Rows are points. A path goes straight from each point to the next, and from the last back to the first. The post is the endless flat space through its rows: a point in 2 columns, a line in 3, a plane in 4, and so on, so that a path can go around it. Count how often the path circles the post. Going back the other way cancels.

Post:
[[-0.86 -2.20  1.11]
 [-1.07  0.57 -2.34]]
Path:
[[ 1.12 -2.43 -0.99]
 [ 0.67  2.83 -5.22]
 [-0.91  0.42  1.30]
 [-3.20  1.01 -2.45]
 [-2.35 -3.63  0.79]
 [ 1.07  0.11 -3.38]
 [ 1.18 -0.58  0.13]
 [-1.36 -1.46  2.32]
 [-2.11 -2.79  2.12]
 [-1.58  0.23 -4.46]
 [ 0.57 -0.52 -2.45]
 [-0.66  0.29 -0.92]
 [-3.23  1.35 -0.25]
 [-1.89 -1.74 -0.33]
 [-1.34 -0.04 -3.29]
 [-1.61  0.94 -3.67]
 [-0.27 -1.55 -3.33]
 [ 1.36 -0.86  0.41]
 [-0.94  0.18 -0.19]
 [-2.03 -1.78  1.57]
 [-1.67 -0.83 -2.48]
 [ 1.00 -0.22 -4.25]
 [ 0.00 -0.26 -0.79]
 [ 1.01 -0.40 -3.42]
 [-0.97 -1.97 -1.75]]
Times around: 4

Post (8 x 9):
[[-1.57 -2.17 -0.66 -0.99  2.43  0.10  3.41 -1.71 -1.63]
 [ 3.00  1.49 -2.71 -1.88 -3.36 -0.76  0.47 -1.61  1.60]
 [ 0.71 -0.61 -0.65  0.07  0.71 -0.21  0.51 -2.08  1.07]
 [-3.06 -1.76  0.56  0.04 -0.46  0.32 -0.63 -1.51  1.04]
 [-0.23  1.11  0.33 -3.72  4.09 -1.46 -1.17  2.50 -3.78]
 [ 0.04 -1.25 -2.29  0.17  0.58  1.06 -3.03 -2.29 -1.15]
 [-1.37 -1.67  1.30  1.66  0.64  1.55  1.23  0.81 -0.12]
 [-3.16 -0.54 -0.07  4.27  0.65  1.55  0.35  0.53  1.75]]
Path (22 x 9):
[[ 3.06 -2.52  0.66  1.08  2.88  1.25  1.78 -0.63  0.35]
 [-1.11 -3.30 -2.48  2.14  0.82 -1.49 -1.98 -4.12  1.26]
 [-0.49  1.52  0.65  0.92 -0.74 -0.38  1.91 -1.50 -0.87]
 [ 5.25  3.90 -4.06  0.15  2.74  0.04  0.13 -2.70 -0.29]
 [-2.63  0.47 -1.25 -0.05  2.02  0.84 -1.79  1.07  1.01]
 [-2.79 -1.24 -0.88 -1.20  0.64  0.35 -2.14  0.96 -0.20]
 [-3.38 -3.06  0.26 -1.37  0.06  0.68 -1.65 -0.16 -3.15]
 [ 0.72  1.57  0.12 -1.18  0.69 -1.09 -0.43  0.39 -1.63]
 [ 0.19  0.54 -2.10 -0.35  1.81  1.24 -0.94 -0.44 -3.14]
 [-2.69  0.10  0.39 -0.82  1.21  0.60 -2.75 -0.20 -2.08]
 [-0.29  2.25 -1.89 -2.84  0.30 -4.15 -1.64 -3.62  0.28]
 [-2.40 -4.31 -0.54  0.26 -2.27  2.09 -0.72  1.77 -2.02]
 [-0.81 -1.34  2.45  2.06  1.06  2.02 -1.99  4.38 -0.59]
 [-0.10 -1.19 -0.32  1.69 -1.82 -0.22  4.23  0.53 -0.74]
 [ 0.17 -1.51  1.69 -0.81 -2.38  0.53  0.84 -1.65  0.12]
 [ 0.76 -0.60 -0.65 -0.55  4.34  0.87  1.27 -4.49 -0.92]
 [-1.96 -1.27 -1.74 -1.79  1.50  0.91  0.41 -2.85  1.97]
 [ 0.07 -2.81 -2.16 -1.50  0.44 -0.39 -1.50 -2.11 -0.05]
 [-1.53 -1.10 -3.26  3.03  1.04  0.20 -3.00 -2.77  0.11]
 [-3.14 -1.12 -0.93  4.47  0.07  0.91  4.64 -1.65 -2.49]
 [-3.38  0.98 -3.37  2.78  2.50  1.72  0.10  0.54 -2.02]
 [-4.65 -1.56 -3.38 -0.17  1.17  2.73  0.84  1.49 -1.30]]
Times around: 3
